Every row gives one point. Any point is a mix of the corners, with weights that add up to 1. It lies inside the corners' shape when no weight is negative. Is each point inside? If not, which corners have a negative weight?

Corners:
(1): -2.7 0.6 3.0
(2): 6.7 -0.6 -6.0
(3): -3.5 -1.9 2.8
(4): -0.9 -1.1 -1.9
Points:
-0.7 0.0 0.5 -> inside
-0.1 -0.3 0.1 -> inside
3.7 -0.3 -2.9 -> outside (4)
2.9 -1.2 -3.4 -> outside (1)
-0.4 -1.2 -0.9 -> inside
-4.1 -0.2 3.8 -> outside (2)

Corners:
(1): -1.4 5.5 1.1 5.1
(2): 2.9 1.6 1.0 -5.1
(3): 0.3 2.8 -1.6 -1.8
(4): -2.4 -4.5 1.4 1.1
(5): 3.1 -3.0 -0.5 -2.0
Points:
1.5 1.3 -0.8 1.8 -> outside (2, 4)
-1.2 -1.0 1.4 4.1 -> outside (2, 3)
1.2 -4.2 -0.9 -1.7 -> outside (1, 2)
3.8 1.8 -0.4 -6.3 -> outside (1, 4)
3.8 0.9 0.3 -5.8 -> outside (1, 4)
-0.4 2.1 1.8 1.1 -> outside (3, 5)
-0.8 -2.2 1.0 -0.4 -> inside
-0.8 -2.5 1.1 2.9 -> outside (2, 3)

Corners:
(1): 1.2 -1.3 2.6 4.0 -1.7 2.0 13.1 -4.1
(2): 1.0 -1.5 -0.9 -5.0 2.1 -0.8 -2.0 1.3
(3): -1.3 2.9 -5.4 -6.1 1.2 0.2 -1.5 0.0
(4): 2.9 0.6 2.1 3.3 0.5 0.9 -3.0 2.6
(5): 0.6 -0.5 0.5 1.5 0.7 -3.5 -2.3 -2.5
(6): 0.4 -0.3 1.9 1.2 5.2 0.6 -2.9 -1.9
(7): -2.0 -1.3 2.4 4.3 -1.0 2.9 0.9 -1.0
(8): -0.5 2.1 -7.0 0.6 3.5 -1.9 0.1 7.1
(9): -1.5 2.8 1.1 -5.8 1.4 -1.8 0.5 1.8
Points:
-0.4 1.2 -3.7 0.8 2.3 -0.8 0.1 4.1 -> inside
1.1 -2.1 0.6 0.3 1.9 1.2 0.8 0.6 -> outside (3, 5, 9)
-0.4 1.2 -1.7 -2.0 0.4 -0.3 1.2 0.3 -> outside (6)
0.4 -0.4 -1.2 -3.5 1.8 -0.5 -1.3 0.7 -> inside
-0.2 -0.2 -0.5 2.0 2.0 0.2 -2.9 0.8 -> outside (1, 9)
0.5 2.4 -1.9 1.5 3.1 -2.8 2.7 4.3 -> outside (2, 3, 7)

Corners:
(1): 2.7 -1.9 2.6 0.5 -2.9 2.1 -2.1 2.8 0.9
(2): 3.3 2.2 1.3 3.8 3.6 -2.0 -0.6 3.9 -0.4
(3): 1.7 1.1 0.0 1.8 -1.1 0.7 -3.0 -0.1 -3.0
(4): 1.3 -0.6 1.4 -3.5 3.2 -2.8 -3.2 2.1 -3.0
(5): -0.5 -3.4 3.5 2.8 1.5 -3.9 -0.9 -4.5 -4.7
(6): 0.7 0.3 4.9 1.5 2.3 1.5 -2.1 -1.6 -3.5
(7): -2.0 2.4 3.2 2.4 -2.3 0.3 -3.0 2.7 -2.0
(8): -1.4 0.1 -4.1 -6.7 2.9 2.0 -2.3 3.6 -1.2
(9): 2.5 -1.7 1.3 -9.0 0.0 2.9 10.8 2.0 -3.0
(10): 0.3 1.5 4.2 -1.8 2.7 -6.9 -4.0 -2.1 3.1
Points:
1.5 1.8 3.5 2.1 1.3 -2.6 -4.5 0.7 -0.5 -> outside (5, 8, 9)
1.1 -0.6 1.8 -1.8 2.3 -2.3 -2.3 1.1 -2.6 -> inside
1.8 0.1 3.1 1.3 0.9 -1.2 -1.2 0.7 -1.2 -> outside (8)
1.6 -1.7 2.6 -1.8 -0.4 1.3 1.1 0.6 -3.9 -> outside (2, 8, 10)
0.7 0.3 -0.8 -3.2 -0.9 3.1 -1.2 2.4 -2.8 -> outside (2, 5, 10)
1.5 -1.2 1.7 -1.8 0.1 0.2 -0.8 0.4 -1.9 -> outside (2, 7)
1.8 -0.7 1.8 -5.1 0.6 0.7 5.1 1.3 -1.9 -> inside
-0.8 -0.1 2.5 1.7 0.8 -1.8 -3.6 -0.2 -0.9 -> outside (3, 4, 9)

Corners:
(1): -0.8 1.8 -0.4 -0.7 0.8 -2.4 2.0 -6.1 -2.0 -5.1 -2.2
(2): -5.3 -0.4 0.0 -2.7 3.5 -7.2 4.0 -2.6 0.5 -1.0 -3.9
(3): -2.3 3.8 3.3 -0.7 0.0 -3.7 5.4 -1.0 2.5 -0.5 -1.6
(4): -2.2 2.0 -2.0 -1.6 -0.2 -4.3 -2.4 -2.1 6.2 -6.5 -1.0
(5): 3.7 5.9 4.0 2.8 -0.2 4.6 -0.2 2.9 -1.2 0.3 -2.6
(6): 0.0 -1.4 0.4 2.1 -0.1 -0.9 -2.7 0.3 1.5 -6.9 -0.4
(7): -3.8 1.2 4.1 0.9 1.5 -2.4 2.2 -2.1 7.2 -0.8 -2.4
(8): -2.0 2.6 -1.4 1.9 -0.7 1.4 -3.3 2.1 3.6 -2.3 3.3
(9): 4.0 0.0 -3.3 3.0 -4.0 2.7 -4.9 -2.0 -0.9 -2.7 0.1
(10): -1.5 2.1 -4.3 -1.9 4.3 -1.0 4.1 -3.3 -0.3 -4.6 -3.5
(11): 2.2 1.8 0.5 -1.7 3.1 -2.4 -0.7 1.9 1.5 -1.0 0.6
(12): 5.9 5.2 -0.7 9.0 -2.4 3.9 -2.7 0.4 -7.0 2.8 1.4
Points:
-0.8 1.7 -0.9 1.0 0.8 -0.8 -0.6 -0.7 1.1 -2.4 -0.7 -> outside (3)
-1.1 2.3 -0.7 -0.2 0.0 -2.1 -1.2 -1.0 3.5 -4.1 -0.7 -> inside
-0.1 2.4 0.0 1.1 0.5 -1.3 0.3 -0.4 0.9 -1.5 -0.9 -> outside (1)
0.3 2.6 -0.4 2.2 -0.8 0.4 -1.0 -1.3 1.2 -2.9 -0.6 -> outside (2, 11)
0.7 1.6 -2.3 0.7 1.5 0.0 0.4 -2.1 -3.0 -3.0 -1.4 -> outside (3, 4, 7)
1.1 2.5 0.0 0.4 1.5 -0.7 0.2 -0.2 0.3 -1.7 -0.9 -> inside
-0.5 2.1 -0.5 0.3 0.8 -1.4 0.9 -2.5 -0.3 -3.0 -1.2 -> inside
